Every row gives one point. The window is the flat piece filled in between its corners: a triangle in 3 columns, a solid with four corners in 4, and so on. A path goes straight from each point to the next, and from the last back to the first. List the points from which the path goes on through the window.
(in the rows, 128 means zero)

Window (3 x 3):
[[133 129 141]
 [105 154 146]
 [217 170 115]]
Path:
(1): [ 83 111 110]
(2): [117 149  96]
(3): [126 155 160]
(4): [182 151 172]
(5): [163 161 101]
(6): [157 160 118]
(7): [163 160 177]
(8): [105 122 176]
Through the window after points: 2, 4, 6

Window:
[[158 141  90 112  67 105]
 [ 58  66 203 135 125 109]
 [106 197 123 121 132 124]
 [149 145 103 134 136 109]
 [ 83 124 207  88 167 121]
 [105  98  86 104 100  95]]
Path:
(1): [137 126 107 120 118 157]
(2): [139 147 118 129 119  61]
(3): [116 167 147 122 140  64]
(4): [119 148 120 118 134 150]
(5): [ 90 121 187  94 156 144]
(6): [ 88 127 194  97 155  89]
(7): [124  98 140 108 104  42]
(8): [123  76 117 109 111 117]
Through the window after points: 1, 3, 5

Window, 9 rows:
[[106 195 135 144 150 118 137 107 136]
 [152 175 169 119 139 130 142 144 133]
 [160 166 122 106 191 144 147 107 137]
 [140 166 121  99 149  80 123 145 135]
 [116 152 146  81 139 131 155  98 132]
 [134   7 174 155 145 118 130  76  96]
 [131  97 103 141  85 130 113 148 128]
 [ 98  27 176 136 158 148  88 102 119]
 [104  92 134 137 146 122 157 155 120]]
Path:
(1): [119 108 147 144 150 125 120 131 104]
(2): [114  97 143 127 138 133 133 137  54]
(3): [117  92 140 137 147 118 151 136 147]
(4): [121  98 154 119 141 119 129 116 179]
(5): [127 120 155 120 153 131 116 124  87]
(6): [141 110 129 114 156 139 130 135  94]
(7): [137  99 132 119 151 125 142 123 168]
(8): [119  90 150 150 153 124 130 124 179]
Through the window after points: 2, 4

Window, 11 rows:
[[ 47 134 156 225 108 158 200 121 174  92  98]
 [102 155  82 140 172  99 150 105 126 185 120]
 [186 189 170  62 112 153 113 114 140 153 131]
 [ 87 147  87  86 163 111 117 116  66 119 125]
 [126 138  89 131 200 138  75  86  60 146 131]
 [175 209 198 103 129 108 104 179 138 164 142]
 [ 97  98 139 119 224 103 151 100 129 123 123]
 [108 117  95 161  66 206 136 200 169 105 131]
 [130 164 164 103  99 114  68 149 196 130 113]
 [181 152 153 143  64  96 120 161 191  94 129]
 [100 188  73 175 113 199 154 173 185  73 126]]
Path:
(1): [140 164 134 128 127 155 128 155 146 118 100]
(2): [132 159 133 122 136 136 135 149 152 118  69]
(3): [111 155 129 122 123 133 133 133 151 121 166]
(4): [123 164 154 132  91 118 115 141 155 134 220]
(5): [154 167 151 129 114 133 120 170 157 126  96]
(6): [132 142  95 148 164 142 146 137 110 118  67]
(7): [ 92 145 109 140 153 134 143 109 129 136 202]
(8): [ 90 147 126 129 154 131 139 108 128 135 192]
(9): [111 143 111 125 183 143 131 145 117 145  49]
(10): [123 155 117 147 148 132 150 144 141 132  56]
(11): [105 157 122 148 127 126 135 122 153 135 167]
(12): [123 157 138 127 123 155 120 133 149 111 164]
Through the window after points: 4, 10

Window:
[[146  87  99 145 103 138 112 168 182  94 161 115  76 127]
 [153 138 161 129 117 103  48 130 136 132 134 126 162 130]
 [103  61 124 102 127 110 115  91 143 101  53  95 156 128]
 [181 183  90 145  97 201  85 130 111 125  83 129 104 118]
 [158 147  95  99 142  48  93 140 125  73  80 109 134 107]
 [138 110 118  82  87  98 136 151 131 137 115 160 149 145]
 [147 115 209  98 124 106 115 113 160 175 106  56 183 126]
 [ 98  51  47 147  47 143  85 145 171 180  91  84 172 123]
 [ 90 115 144 138 100  76 110 105 119 107 220  93 134 123]
 [196 105  68 161 143 142  80  50 190 161  72  84 138 135]
 [ 64  49  71 104 159 152 130 112 112 137 124 101 139 126]
 [ 46 134 147 100 128  81  70  99 220 208  81 134 123 155]
 [106 137  70 176 128 162 112  83 176 154 153 122 193 137]
 [113 149 136 211 145 100 175 127 110 174 150 156 159 146]]
Path:
(1): [135 121 101 124 119 111  99 119 153 127 102  93 144 192]
(2): [125 114 109 135 118 122  91 107 152 127  91  84 140 204]
(3): [127 107 107 125 137 104 110 103 161 156 103 125 147  74]
(4): [113 100 110 135 123 124  96 111 160 157 113 136 141  88]
(5): [113 113  99 127 116 130 100 121 157 141 115  96 140 166]
(6): [121 122 112 132 124 119 102 131 127 125 111  96 139 171]
(7): [135  93 126 117 115 119 114 114 151 159 120 146 135  50]
(8): [156 107 104 121 123 110 109 106 150 144 100 128 143  83]
Through the window after points: 2, 4, 8

Window, 14 rows:
[[ 97 106 148 128 170  70 190 184 192  93  46 170 190  84]
 [162 125  99  81 131 111 114 113 135 105 111 120 137 117]
 [ 40 115 107 156 164 130 148 134 128 102  85 204  76  77]
 [ 82 109 122  91 160  85  48 103 154 166 126  81 151 132]
 [144  93 187 125 178  97 115  77 126 114 146  96 122 121]
 [ 85 164 182 109 141 102 184 151  89  97 160  57 184 152]
 [119 148 171 160 132 120 103 126  72 104  92  80  94 154]
 [136   9 144 199  78  87 151 154 141 158 114 124 160  91]
 [127  98 165 193 176 132  80 169  89  91 200  76 128 108]
 [107 138 141  88  58  79 133 156 181 136 145 122 120 135]
 [ 79 100 106 152  97 135 145 147 199 159 127  92 109 130]
 [ 82  73 198 139 127 157 195 172 101  60  93 123 144 172]
 [ 94 154 150 109 133 159 179 181 109 143  61 179  91 137]
 [ 89  90 147 126 100  94 165 179 106 144 136  52  81 182]]
Path:
(1): [115 107 173 108 129 109 138 144 125 114 129  73 144 112]
(2): [129 103 137 176 162 102 115 141 133 133 133 141 155 201]
(3): [123 113 130 186 140 103 155 162 150 114 146 168 141 192]
(4): [ 98 103 171 103 118 121 169 149 113 107  89  87 113  89]
(5): [107  88 153  86  93 112 135 145 135 137  97  57 134  72]
(6): [119 116 152 142 138 103 138 151 124 123 131 115 141 173]
(7): [118 128 132 152 155 103 128 141 134 113 127 168 144 160]
(8): [ 79  97 167  98 137 111 135 153 107 116  93  81 113  75]
(9): [ 76 104 148 127 118 109 123 149 124 124  97  98 106  81]
(10): [136  88 120 164 158  95 148 128 155 130 128 175 171 183]
(11): [101 130 124 158 158 101 118 138 129 120 117 169 111 152]
(12): [ 61  82 158 119 128 133 166 136 126 102  75  95 115  42]
(13): [ 75  93 162 108 104 147 127 132 128 114  95  72 110  64]
(14): [ 98 131 106 138 142  85 126 163 140 142 125 143 140 171]
(15): [112 126 127 140 138 104 137 141 122 134 122 136 130 164]
(16): [ 97 123 157 106 127 110 128 140 128 109 122  59 103  70]
Through the window after points: 9, 11

Window:
[[137 152 195 163  62 109 150 182  87 115 117  73 148 121]
 [137 139  49 115  92  82  84  50 137 154 158 141  91 154]
 [136 118 111  88 141 101 126 125 150 143 160 172 108 125]
 [117 146 120 116 121 148  50  46 138 115 164 192 105 167]
 [139 103  89 112  90 144 100 120  86 161 214 160 129 135]
 [ 78 242 125  79 169 187  77 131 123 124 141  63 167 140]
 [146 142 191 176 120 156 168 163 125 126 182  31 121 123]
 [159 158 123 168 108 133 147 119 116 203 143 156 121 138]
 [ 93 138 116  89 172 159  14 103 130 179 132 104 127 148]
 [ 44 212 146 177 140 180 103 229 147 125 134  42 138 139]
 [177 125 166 229 130 117 157 172 102  56 142  55 220 120]
 [ 48 207 159 111 140 147  57 137 178 167 175  73 189 144]
 [159 150  96  87  93 165  68 126 176 164 152 136 123 169]
 [118  93 120 148  76 153 184 112 128 146 125 115 142 137]]
Path:
(1): [110 178 130 141 117 164  86 126 142 138 148 109 147  80]
(2): [105 158 159 125 125 151 104 152 132 144 156  95 153 172]
(3): [108 145 123 114 147 109 124 139 126 144 150 126 126 185]
(4): [122 144 121 121 123 137 110 141 150 138 155 129 122 107]
(5): [110 175 133 125 122 159  66 127 175 160 151 102 162  83]
(6): [ 79 173 139 114 126 134  92 132 139 155 175  95 155 188]
(7): [115 151 128 123 122 147 122 123 122 149 141 105 135 167]
(8): [116 161 118 141 114 165 104 114 138 146 143 120 153  75]
(9): [120 184 126 145 106 160  91 120 146 126 132 114 150  60]
(10): [100 169 152 143 134 135 106 149 141 130 140  83 142 178]
(11): [149 120 129 150 123 127 143 142 107 138 157 112 134 192]
(12): [154 146 127 151  82 148 113 112 119 132 140 115 106  31]
(13): [121 161 125 140 111 152  89 114 168 129 126 116 141  70]
(14): [123 149 131 128 127 142 111 127 125 146 144 102 138 168]
(15): [126 151 149 136 128 138 121 140 120 141 148 101 139 187]
(16): [123 161 122 144  99 152 102 123 150 155 135 104 131  78]
Through the window after points: 3, 5, 7

Window, 14 rows:
[[159   7 102  98 170 154 101 135 138 100 173 136 113 152]
 [ 65 144 136 124 107 118  82  71 141 171 128 120 112 176]
 [ 78 173 149 149 126 101 141 157  87 142  75 147 189 164]
 [123 201 119 177 161 131 185 125 134 142 131 145 154 163]
 [ 45 135 207 127 126  99 115 114 131 111 130 139  77 101]
 [122  77 121 114 104 120 115 178 128 230 148 101 113 135]
 [122 106 155 212 145 107 151 167 102 107  75  86 117 108]
 [156 156 144 128 122 157 102 105 148 125  82 142  72 132]
 [119  87 126 109 186 144 153 135  81 145 139  82 118 160]
 [136 119 167 107 143 142  81 100 115  63 158 115 153 119]
 [ 58 104 124 120  99 205 131 198 131 136 141  71 114  95]
 [122 149 123 170 168 150  63 149 115 201 124 148 100 126]
 [ 93 172  88 133 155  76 181 143  99 104 145 107  68 144]
 [102 146 173 109 154  80  99 112 186 133  65  97 179 197]]
Path:
(1): [115 114 126 134 147 132 125 133 128 130 122 123 128 108]
(2): [113 151 101 136 140 108 124 112 143 151  86 138 151  80]
(3): [107 118 175 154 133 141  91 171 118 131 149 130  97 203]
(4): [114 121 171 146 117 132 128 154 112 118 135  86 112 168]
(5): [105 108 123 124 134 128 125 131 132 143 118 117 117 120]
(6): [ 85 102 101 109 157 114 144  77 123 153 105 104 130  84]
(7): [125 135 163 159 141 125 123 181 107 125 131 101 107 197]
(8): [106 134 159 139 143 132 111 142 117 123 123 112 115 170]
(9): [107 129 121 138 158 124 131 106 123 129 121 125 136  99]
(10): [122  85  84  95 154 113 135 110 153 134 124 135 121 100]
(11): [110 107 143 137 146 132 114 143 110 114 154 115  97 172]
(12): [125 139 171 128 129 155 135 200 108 143 160 108  69 196]
Through the window after points: 6, 10
